Each wall is flat, endless, passes through zero and stands at right angles to its row. A trip goes straight from one point to another. List the walls that it crosses, first one first.
(in the rows, 128 means zero)

Walls:
(1): [110 163  97]
(2): [136 155  92]
(3): [ 85  62 201]
(4): [140 102 103]
Trips:
[181 142 175] to [ 73  96 113] -> 4, 1
[ 98 139 113] to [125  99  92] -> 4
[ 53  98 178] to [152 100 179] -> none
[140 143  78] to [127 135 108] -> none
[113 163 109] to [ 88  87 149] -> 3, 2, 1, 4
[147 175 115] to [161 164 100] -> 4
[152  99  62] to [124 144 123] -> 4
[ 79 151 169] to [130 199 113] -> 2, 3

Walls:
(1): [135 140 100 164 163  96 186  93 135 163 107 119]
(2): [ 95 129 104 136 124  85 135 201 158 205 135 185]
(3): [183  85  84 117 153 198 153  82 181  89 194 173]
Trips:
[160  83 167 152 113 171 132 150  61 197 153 162] to [157 171 112 138 122  55 164 116 212 122  58 120] -> 3, 1
[108 219 129  95  98 179 117  87 160  93  58 117] to [107  73 174 147  86 129 123 147 148 129 153 127] -> 2
[123 150 132 181 112  78 152 109 191  81 158  83] to [ 94 122 106  50  87  77 141 105 172  94 129  52] -> 3, 1
[123 142 117 135 102 125 180  82 134 122 144  79] to [ 99 127  48 181 140 158  80 136 127  77 127 116] -> 1
[147 132  94 132 135 145 138 147  76  56 157 158] to [168  70 134 158 165 160  98 152  91 108 131  89] -> none
[148 139 127 130 165 204 115 160 142 117 168 155] to [123 154 147 106 124 130  88 134 113 100 181 144] -> none
[173 135  61 142 114 130  74 114  96 156 123  70] to [137 192 129  96 124 134 179  92 133 187 120 171] -> 2, 3
[ 70 147 149 141 140 117 178 140 167 155 104  82] to [161 182  49 109 163 147  91 115 158 116 144  52] -> 2, 3
[121 152 120 103 108 122 137  56  91 126 116 163] to [132 184 164  74 121 193 131 148  93 200 119  61] -> 3, 1
[113 136 175 117 135 114 134 154 102 120 157 110] to [126 142 141 120 167  94 148 178  95 146 176 138] -> 2, 1
[156 133 165 153 162  99 118 106 106 173 128 100] to [191 133 143 130 102 119 151 160 122 161 182 216] -> 2, 3, 1
[124 110 167 125 123 106 125 128 139 124 105  87] to [135 163  86  95 169 173 116  88 110 134  89 101] -> 1, 3
